Each wall is flat, endless, passes through zero and stands at right angles to its row. A trip goes straight from one point to another. Which walls does it cross, in order?
In the rows, zero is written as 128.

Walls:
(1): [136 148 167]
(2): [205 135  86]
(3): [ 90  65 145]
Trips:
[128  75  73] to [217  51 160] => 1
[116 116 186] to [116 136 142] => none
[166 117 201] to [111 136 105] => 3, 1
[111 152 163] to [179 156 137] => 2
[115 125 177] to [112  89 126] => 1
[ 85 162 150] to [131  90 133] => 3, 1
[220  99 115] to [180 111 132] => 1

Walls:
(1): [127 181  83  63 152 109 184 142  94 139 147]
(2): [145 162 102 133 151  93 152 118 172 150 107]
(3): [ 59 169 141 128  54 124 144 197 159 141 155]
(4): [111  83  97 120 167 187 103  93 147 102 155]
(5): [176 135 106 112 106 131 135 117  95 172 127]
(6): [ 72 115 154 204  93 102 171 142 159 115 103]
Trips:
[185 152 111 127 115  95  84  75 148  95 107] to [139 125 135 171 192  79 184 121 104 135 151] => 1, 6, 5
[179 104  90 152 120 133  99  50 136 103  64] to [ 76 127 135 117 142 190 138  94 213 174  97] => 6, 5, 3
[126 143 133 128 147 135  98 145 114 182  69] to [143 168 121 102 144 139 136 124 107  87  95] => 1
[143  96 136  92 117 148 154 144 117 138  85] to [144 178 165 137 153 112 142  85  49 113 140] => none
[169  94 159 137 186 124 122 176 179 158 181] to [ 95 126 112 136 130 166  86 163  80  72 156] => 2, 3
[134 119  95 131 158  65 201 127 175 137 195] to [131 121 215  61 124 116 140 165 135 104  65] => 2, 1

Walls:
(1): [ 93 143 125 157 143  53 101 147 140 136 127 105 155  44  74  81  73 201
  61 158]
(2): [122 108  94  92 191 120 132 102 135 118 133 175 157 101  93 162 172  99
 171 180]
(3): [124 125 167 127 133 125 144 123  44 150 101 174  48 143 159 116 169 130
 135  73]
(4): [144  73  96  66  93 149 135 165  84 176 124 166 149  75 110 120 167 149
 175 109]
(5): [113 133  38  55 188 149 118 128 169 132 111 198  68 110 137 149  57 190
 108 174]
Trips:
[117  95 128 117 106  81 199 130 112 120 162  95  75 114 122  76 119  99
 116 119] to [ 91 153 103 178 109  98 113 150 103  41 204 158 164 137 153  96 129  97
 124 109] => 4, 3
[158 174 163  97  72 109  74 157 123 135  94  97  35 102 164  49 107 150
 194 158] to [127  33 132 145 149  88 124  96 148 108 116  80 147 103 146 125  63 155
 133 103] => 4, 3
[166 172 108 119 190 133 125 174 108  84 106 160 156 167  27 148 148  88
  70 113] to [115 147 160 145 145  82 110  85 163 105 161 146 107 146 103  92 104 179
  55 132] => 2
[172 132  53 149 203 172  97 198 122  77 143  99 115 115 109 129 201 163
  91 146] to [154 238 209 140 133 122 139 162 164 136 179 127 116 132  79  75  69 170
 197  77] => 4, 2, 5
[181  97 169 122 152 138 183 142 150 133 168 126  83 149  62  88 171  91
 141 126] to [166 137  76 129 157 192 124  95 148  91  96  73 138 198 158 132 196 167
 178 119] => 4, 3

Walls:
(1): [ 82  78 172 143 117 135 142 117 103 104  81 125 117 142 137 101 127 178
 132 143  69 157 123 135 158 101 194 172 122 122 179 148 199 199  75 154
 176 145 108  94 159  78  88  95  90 118  28 123]
(2): [ 87 196 143 104 185 144 174  89 133 172  69 172  85 154 169  85 152  83
 166  89  97 138 159 153 129 191 112 100  77 129  92 209 105 145 187 100
 166 171 149 127 146 148 141 197  80 144  96 127]
(3): [163 175 123 120 104 110  84 122 120 167 103 132 106 233 106 140  93  93
 130 141  85 173 101 120 144 148 121 115 161 149  76 168  85 181 144 131
  90 105 104 154 138 152 184 130  94 126 156 101]
(4): [172  85  99 151  76 142  86 107 132 147 111 141 109 160 129 124 101 107
 157 150  89 130  66 122 145 107 145 120 200 107 102 162 144  76 211 107
  73 191 129 101  79 135 101 154  75 147 119 163]
(5): [ 59 154 130  51 129 123 136 122 165 171 155 101 108  87 151 132  83 124
 112  88 100 192  66 126 104 142 111 153 167  98 164 138 161 152 118  98
  72 136 103 110 112  88 141 123 126 116 174 149]
(6): [201 166  97 115  67 116 134 103 140 107 180  73  61  71 172  98 129 113
 108 116  96 112 121 135  77 151 200 164 162 108 130 158 188 139  62 130
 156 139 129  60  65 117 101 177 141 123  97  97]
Trips:
[113 137  91 142  84  45  97 154 162 114 163  84 116 104 183 192 118  87
  94 123 127 126 140 134 202 181 105  97 102 171 164 128  32 122 144 224
 127 112 142 125 106 167 154 132  76  94 192  64] to [167  92 198 102 104 161 110  95 134 120 179  47  69 111 125 144 169 135
 144 109 103  44 145 164 171 122 134 143 135 132  81  51 114 125 126 163
 153 176 147 132 100 143 101 148  83 134 114 141] => 6, 4, 3, 1
[130 132 200 108 134 119 198 173  68 133 108 107 102 167 190 116 163 119
  83 112  74 115 103 106 131 125 134 142 176  86  78 214 135 133 101 131
  78  74 131 133 130 134  69  94 180 139 171 181] to [140  93  89 152  79 167  99 132  72 136 100 137 158  84 143 122  92 106
  80 154  77  95 150 187 168 119 139 146 200 149 105 146 162  79 174 137
  84  88  59 133 166 100 171 133 109 149 131 139] => 2, 6, 5
[115 198 103 179 117 106 133 121 119 198 130  73 149  80 150  68 119 111
 121  80 100 134 116 112 122 167  98  94 134 146 165 157  68 157  49 116
 130 175 197 131 144  81 119 109 142 132  79 158] to [ 64 120 118 116 171 126 141 157 132 109 119 147 155  51 129 145 149 124
 181 124 146 207 138 127 133 112 126  92 172  88 154 173  98 107 157 149
  85 144 184  91  59 190 131 115 162  83 140 153] => 1, 6, 4
[125 149 165 182 130  89 107 113 114 147 108 201 126 188  67 117 174  97
 100 137 191 101 150 141  80 157 112 108 186 153 129 107 157 130 107 117
 102 153 117 136 127 178 100 106 157 124 136 153] to [119 123 102  91 110 192  43 110   7 217 122  90  90 144 157 130  58 123
  96  99 159  78 157 125  87 136 157  95  66 154 104 138 129 172  75  77
 118 152  98 146  76 172 183  98  92 138 115 112] => 2, 4, 6, 5

Walls:
(1): [156 118 125 200 145  58  75 103 187 140 164 217 134 140 142 127  82  82
  94 148 148 121  82 176 129 107  95 137 173 134  90  98  84 166  43 126
 134  80 112 140 148 112 197 130  93  83 120 147]
(2): [167  84 115 100 134 105  80 142  94 123 115 130 130 188 132 111  74 135
 127  47 118 135 115 172  75 164 187 153 113 133 171  59 148 131 120 158
 141 115 138 126  77 105 126 137  86 155 113  94]
(3): [ 86 181 128 122  64 105  89 103 139 108 112 127 142  93 183 159 144 127
  89 190 113 172  53 135 135 128  86 133  90 132 162 127  92  97  83 134
 123 137 112 136 191 103  93 122 125 113 127 124]
(4): [161 143 114 119 147 139  87 115 141  75 183 136  98 105 152 139 135 110
 141 169 149 181 119 125 165 109 128 103 136 141  77 139  88  77 174  93
  97  95  96 161 129 149 141 156 133 169  94  91]
(5): [127 151 168  98 118 156 188 146 138 158 139  62 121 152 168 152 160  90
 120 142  67 149 132 129 153 107 118 140  84 133  97 144 134 149  84 114
  91 137 140 101 201 155  88 102 115 179 117 107]
(6): [154  86 134 156 120 109 137 124  97 153 164 165 116 122 164 136 109 102
  47 107  62 148 171  92 110 125 124  67 157 138 148 106 140 101 113 141
 136  95  59 124 142 187  80 106 137 162 180 122]
Trips:
[151 132 187 226 114 179 125 126 119 134  68  98 131 115 114 143  83 128
 162 113 148 115 105 126 145 119 160 179 115 156  81 111 132 168  96 105
 147 128 146 138 165 134  81 168  89 159 120 134] to [102 148 103 176 116 177 114  46 188 110 166 107 146 166 130 147 120 176
 105 178 202 146 156 123 152 119 134 154 171 120 179  87 189 130 121 136
 218 209 239 133 146 128  99 148 199 120 119 109] => 2, 3, 1, 5
[173  78 110 100 103 141 127 124 161 116 146  91 142 116 140 149 105 117
 115 131 136 112 148 147 166 208 140 149 143 104 115 124 120  91 107 176
 148 107  93 192 144 138 167 170 171 135  99 131] to [190 169 107 117 157 123 145 165 133 167 128 102 137 116  90 160 114  75
  78 170  63 149 129 166 148  75  75 166 101 137 111 153 148 144 145  88
 123 141 118 112 172 134 108 120 129 170 162 169] => 5, 3, 2
[161 102 166 153 140 133 109 146 138 101  78 114 108  62 107  92  87 185
 149  43 141 123 146 104 174  74 119 156 112 166  43 122 105  58  64 157
 126  65 194 121 135 136 148 105 152 120  72 141] to [134 133 146 111 141  77 103 147 102 111  48 144 155  89 146 202 158 142
 115 128 146 184 109 134 125 127  86  93 162 159 114 168  84 114  63 114
 133 125 145 138 162 111 101 141  88 126  89 116] => 2, 3, 5
[128 164 125 141 122 131 140 151 130 104 154 149 190 181 195 139  74 160
 126 144 148 108 182 174 147 133  98 152 124 167 128 112 126 132  67 104
 123 134 164 168 153 117 147 102 123 139 100 175] to [118 166 176 108  98 133 138 138  71 122 114   7 208 146 122  96 161  66
 138 120 191 184 133 160 145  53  51 180 121  93 140 164 130 116 124 117
 183 115 107  83 130 158 179 128 125 148 196  87] => 2, 1
[170 115 133 163  93 119 153 159 158 114 156 118  76 134 131 105  39 147
 145 124 166  82 121 147  92  90 134 143 156  72  83  84 129 146 100 130
 113  90 116 175 126 101 109  92 109  76 132  86] to [127 118 100  75 206 109 141 131 150 138 136 180 170 101 151 126 137 167
  87  87 102 130 179 100 114  86  85 136  80  80 130 100  97 104 139 129
 163 171 181  98 188  99 149 114 134  69 132 161] => 2, 3
